Each row of a before or after table is a point. One or more steps were done to the points. Then noise was added and the rows were shuffled. The steps act on how far a point lies along the listed directions, d1 being the first. Write out the steps. A step turns or swaps two directions, mirrors them in a line or flattens them onto one, adds a multiple of one to another, or multiplies one. Angles are multiples of 10 degrees, from the lower direction toward the higher: turns from -170 to 170, lines from 10 to 170 but not 90. Use the fewest steps. Two steps may share a direction if one is a turn and the other turns, adds or multiplies; they go together, in the order done. Otherwise the lowest direction goes first.

Directions:
(1): 4; 31; 51
(2): -30; 45; -25
(3): 51; 24; -19
Before:
31; 26; 3
87; -29; -17
52; -27; -29
2; -9; 2
-8; 48; -32
-34; -19; 29
-30; 99; -29
11; -20; 19
25; 23; -20
17; 23; -41
11; -28; 7
53; -40; 13
After (12 x 3):
95; -32; 40
-37; -17; 28
34; 14; -16
-1; 28; -60
-5; 63; -66
53; -17; 3
-26; 11; -14
25; 31; 1
-8; 3; -4
41; -2; -28
-25; 17; 0
-34; 49; -32
Steps: mirror d2 and d3 in the line at 80 degrees

Directions:
(1): -2; -24; 56; -32
(2): -47; 12; -22; -44
(3): 46; 36; -4; -37
(4): 21; -52; -34; -20
Before (12 x 4):
17; 75; 22; 18
6; 19; 1; -4
-53; 14; -47; -1
42; 68; 45; 8
19; 2; -27; 11
14; -73; 11; -8
-25; 40; -36; -20
-27; -22; 28; 121
31; -5; 12; 10
-5; 37; 9; 25
44; -56; -23; -17
-18; -24; -20; -21
After (12 x 4):
-2; -68; -31; 12
20; 40; 15; 10
63; 51; -8; -27
-22; -2; 20; 0
-23; 56; 28; 108
50; 58; 2; -18
19; -3; -15; 19
14; 13; -4; -11
3; 12; -4; -28
21; -8; -12; 5
-35; -45; -9; 19
-28; -24; -6; -6
Steps: flatten d1 and d2 onto the line at 50 degrees; turn d3 and d4 by 40 degrees

Directions:
(1): -22; 20; 1; -48; -34; -52
(2): -2; -12; 14; -33; 72; -21
(3): -71; 33; 14; 18; 14; 17
(4): 18; 13; 71; -23; -14; 29
(5): 35; 68; -3; 22; 17; -20
Before:
27; 6; 15; -11; -10; -15
20; 14; 15; -27; -54; 11
21; 63; 36; -32; 1; -6
13; 34; -48; 48; 40; 42
-8; -38; 4; -4; 74; 7
11; -30; 25; -21; 40; -12
36; 17; -26; -28; -38; -43
31; 61; 22; 2; -1; -5
24; 74; -26; 12; -24; 1
32; -57; -33; -26; 58; 0
-76; -5; -21; 12; 67; -12
1; 24; 56; -55; -13; 5
-5; -42; -6; 19; 95; 41
After:
0; 9; 36; -11; -7; -5
44; -11; 30; -61; -26; -5
-44; 13; 32; -36; -45; 4
4; -59; -29; 8; 12; 66
-3; -10; -3; 6; 88; 0
36; -25; 32; -36; -27; 14
-1; 10; 19; -2; 52; -20
12; 43; 14; -21; -41; 9
-53; 12; 11; -3; 75; 26
-10; -53; -63; -3; 58; -38
8; -23; -16; 25; 104; 30
48; 42; 24; -43; -5; -25
6; -34; 2; -39; -59; 39
Steps: turn d4 and d5 by 140 degrees; turn d3 and d4 by -140 degrees

Directions:
(1): -11; 35; 19; -27; 45; -25; 65; -11
(2): -24; -59; 1; 40; 15; -13; 21; -55
(3): 40; 40; -19; 14; 30; -19; -41; -53
(4): -33; 20; 0; 11; 35; 81; -7; -11
(5): 3; 15; 65; 60; 14; -14; -13; 29
(6): -39; -24; 15; -41; 42; -26; -54; 10
Before, 10 rows:
-22; 12; -3; -69; 20; 21; -20; 17
27; 8; 35; 39; 10; -22; 4; 31
69; 43; 28; 25; -54; -47; -38; 75
18; 20; 2; -20; -33; -34; -34; 36
-50; -66; 23; 21; 13; -8; -59; -3
18; 3; -23; -50; -19; -45; 6; 35
59; -6; 11; 36; -44; -42; 0; 11
54; -5; -1; 56; -34; -12; -59; -12
-43; -44; 16; -14; 2; 25; 3; 63
44; 16; 31; 42; 1; -54; -36; -22
After (10 x 8):
21; -3; 34; 38; 13; -23; -21; 33
33; 8; -33; -30; -38; -34; 11; 32
34; 22; 35; 31; 17; -65; -30; -21
-21; 6; 32; 28; 29; -15; 86; -27
17; -21; 30; -10; 11; -73; -29; 14
19; 39; 11; -25; -17; -42; 5; 29
31; 48; 47; -25; 4; -82; -33; 73
-26; -13; 16; -2; -4; 32; 63; 50
7; 20; 35; -14; 63; -67; -21; -20
19; 39; -16; -25; -24; 48; 33; 5
Steps: turn d1 and d6 by -150 degrees
